Rows are points. Two turns around zero, p and q, are shown by what they do to some points. Write where each new point lands after one turn and then the other. Backwards means that the second turn is done in reverse. Each puzzle has new turns, and all numbers are rounded.

Turn p:
3  11  13 -> 4  11  -13
-21  18  5 -> -14  -5  -24
10  -39  10 -> -6  21  36
-21  -21  -44 -> -19  -42  26
-1  8  -24 -> 6  -25  -1
30  23  40 -> 28  40  -24
Turn q:
-53  -21  -6 -> -45  -28  21
25  23  -14 -> 13  33  -9
-5  11  11 -> 7  0  15
33  -12  10 -> 26  -5  -25
Where do these land?
q, then p: 27  13  19 -> 35  5  4
q, then p: 3  -5  37 -> 14  22  27
q, then p: -26  14  -47 -> -34  -13  -42
q, then p: -4  -21  -8 -> -15  -13  11

Turn p:
-25  -19  2  21 -> -27  22  -13  6
0  -6  -37  15 -> 21  27  -20  9
23  9  8  15 -> 7  -8  14  24
5  48  -2  -46 -> 33  -18  34  -43
-3  -32  29  -5 -> -34  -23  -15  4
Turn q:
2  -30  13  4 -> 15  -16  22  -11
8  -23  -9  -19 -> 3  -27  -6  -17
0  5  -20  26 -> -11  -6  4  31
-39  -4  31  20 -> -9  28  45  -8
-8  19  10  -67 -> -10  17  -41  -55
40  22  -1  14 -> 28  6  -24  30
-3  11  -24  21 -> -17  -3  -2  29
Where do these land?
q, then p: -17  -17  35  21 -> -16  -32  31  3
q, then p: -29  -15  -14  -8 -> -26  1  -7  -24
q, then p: 15  16  -29  13 -> 0  31  -11  20
q, then p: 3  32  -25  -39 -> 28  35  -20  -27
q, then p: -7  23  7  11 -> 5  14  23  2
q, then p: 35  -39  26  3 -> 9  -49  -15  27

Turn p:
27  24  -3  -21 -> -12  26  28  14
-31  -27  3  -23 -> 9  -6  -4  -46
8  9  -34  26 -> 5  -30  15  29
29  17  18  -25 -> -21  38  13  6
22  21  -12  -3 -> -6  8  22  22
-6  -33  6  36 -> -9  -33  -36  0
-49  -10  22  9 -> 34  -3  -36  -26
Turn q:
-11  20  -27  9 -> -30  -7  18  8
9  -33  12  47 -> 47  -18  25  20
41  8  -11  -12 -> -6  -34  -21  -20
-17  1  43  -9 -> 16  33  -24  17
4  -12  36  -12 -> 26  16  -25  0
-21  9  -53  -19 -> -46  5  30  -26
-5  7  0  -5 -> -8  5  -3  1
Where do these land?
q, then p: -28  22  8  -46 -> 50  7  29  6
p, then q: -20  8  -28  -15 -> 24  -3  -29  -8
p, then q: 7  2  -12  43 -> 23  -16  35  4
q, then p: 28  6  7  9 -> -17  -24  3  -7
p, then q: 17  -9  -13  25 -> 18  6  28  5
q, then p: 21  -37  -7  12 -> -41  14  0  -10
q, then p: -25  8  45  -29 -> 27  -1  35  40

Turn p:
-2  38  36  -37  -1  3 -> 1  -26  11  3  28  50
-1  0  12  15  18  19 -> 13  -24  6  8  -8  -12
-17  -33  3  34  -21  7 -> 11  23  0  36  -11  -31
16  -22  30  -33  28  10 -> 19  -29  -33  3  -19  31
10  -12  -22  23  -33  7 -> -12  33  19  8  -22  -16
7  26  -38  20  25  -55 -> -46  -2  -14  -43  27  -36
-13  2  -21  -22  -16  9 -> 15  26  10  -15  5  13
Turn q:
0  13  20  16  -4  28 -> 36  3  17  5  -1  4
10  -16  74  -5  20  3 -> 32  -15  8  -15  61  31
-23  23  -33  -5  13  -31 -> -27  5  -14  2  -4  -48
33  11  -14  1  -5  -27 -> -28  -25  18  -16  -12  -7
0  -16  -7  -33  -41  -28 -> -18  -22  -42  -27  -20  14
-8  -8  -5  29  7  12 -> 5  30  16  2  -2  1
-11  -7  -35  -3  10  43 -> 0  23  -3  48  -22  6
Where do these land?
q, then p backwards: 18  38  29  -24  15  -26 -> -16  32  13  22  46  -2
q, then p: 30  -7  -33  -2  24  29 -> 9  -7  21  45  8  -28
q, then p: -15  -16  8  -12  -18  -18 -> 12  15  2  -30  -3  7
q, then p: 9  -19  28  17  23  3 -> 15  -42  1  -4  -3  7
q, then p: -14  -17  30  -26  -21  22 -> 4  2  15  -27  -44  -5
p, then q: -1  7  -6  49  -21  -25 -> 2  20  -9  -31  23  -40
p, then q: -27  14  -56  -2  -2  15 -> 0  -58  -6  0  26  -13
